Each row is a point. Examples show where two turns around zero, p and q, send a point. Where does a point land after both, in the order given? Backwards means that the second turn is done in reverse. Each puzzle has new turns, and all numbers are rounded.

Turn p:
[  9 -24] -> [ 22 -13]
[-29  20] -> [-35  -3]
[-20  27] -> [-33   8]
[ 40 -23] -> [45  8]
Turn q:
[31 29] -> [25 34]
[-10 -23] -> [ -6 -24]
[-28  28] -> [-33  22]
[  7 -34] -> [ 13 -32]
Where do these land?
q, then p backwards: [-13  -4] -> [-13   3]
q, then p backwards: [-19 -21] -> [-27  -9]
p, then q: [43 -2] -> [29 32]
q, then p backwards: [-13 -24] -> [-23 -14]
q, then p: [ 2 52] -> [-39  35]

Turn p:
[ -8 -18  13  14] -> [-21   0  17   2]
[  2 -26 -92  25] -> [-14 -11 -30 -92]
[-12  -2  52   1] -> [-14   6  25  45]
[-21  17   7  -2] -> [ -9   2 -18  20]
[  8  -4  -2 -23] -> [17 17  2 -3]
[37 38 13 -7] -> [ 44 -25   0  21]
[-7 -4  8 -8] -> [-3 11  2  7]
Turn q:
[  4  75 -10 -19] -> [-60  43  24  -8]
[ -5   4   5 -10] -> [ -2   4   2 -12]
[ 25 -11 -14  56] -> [ -5 -27 -12  56]
[  7 -22  -5 -17] -> [26  0 12 -3]
[-43 -18  -7  -7] -> [ 23  16 -34 -18]
[ 12 -28  31  -3] -> [ 17 -36   8 -15]
Where do these land?
q, then p: [  2 -18 -20 -40] -> [ 39 -14  11  22]
q, then p backwards: [11 18  4 11] -> [-14  -5  12  15]
q, then p backwards: [  3  14 -12 -30] -> [  3 -31   3 -17]
p, then q: [-14  20  51  37] -> [ 12 -36 -55  13]
p, then q: [-26 -41 -50  20] -> [ 13  52  -1 -49]
q, then p: [24  7 27  2] -> [-20  22  20   8]

Turn p:
[-16  12  -4  42  -7 -39] -> [  4 -47  -9 -11 -30 -21]
[ -2 -58   4  23  10 -16] -> [-40   8   7  20 -32 -34]
[  2  -7  25 -10  25  25] -> [-8 11 22 20 31 -4]
[  7   0  19 -57  16  10] -> [  1  35  38 -14  28  18]
[-26  -7 -61  25  30  15] -> [ 12 -15  -6  56 -42  29]
[ 35   0 -19  17 -18 -33] -> [ 22   8 -24 -20 -31 -28]
[ -5  29   8 -14 -45   2] -> [  2  -8 -26 -40  20  20]
[  4  32  27 -26 -11  36] -> [  9   6  -3 -11  56  20]
Turn q:
[ -7 -10 -20  -4 -17  15] -> [-19  12  14 -17   5  -7]
[ 23  17  20 -13  10  22] -> [ -8 -14   1  38   6 -15]
[ 57 -35 -55 -16  31  17] -> [-34  37  53  37   3  48]
[-41  21   2  33   7  -2] -> [ -5   0 -49 -23 -16  -3]
[  3 -32  28 -47   6 -15] -> [41  7 20 13 45 -3]
[-12  18  47  42 -20  -8] -> [  9 -56 -34 -19  -8  -9]
[-23  21 -22   5 -16 -30] -> [ 16  15  -6 -28 -35 -10]
Where do these land?
q, then p: [  8  39  30  13  43 -16] -> [  7   5 -53  23 -34 -13]
q, then p: [-36  34  24  14 -14  12] -> [  2  13   4 -17 -54  13]
p, then q: [-10  17 -46   8   7  15] -> [-45 -18  20  -5  -5   8]
q, then p: [ 22 -67 -12  -5 -48   7] -> [-29  12  60   3  53  -5]
p, then q backwards: [ 20 -18   4 -76  -8 -34] -> [-23 -32 -70 -13 -25 -20]
p, then q: [ 18   3   8 -23  -2  15] -> [ -1   5 -13  28 -12  -7]
p, then q: [ 10  -3 -34  26  30  -1] -> [-11 -37  17 -19 -22  16]
q, then p: [-30 -19  35  29   9   9] -> [  6  29  16  33 -27  23]
p, then q: [ -1  13  -8  14 -18  -8] -> [-5 14 23 -6  2  5]
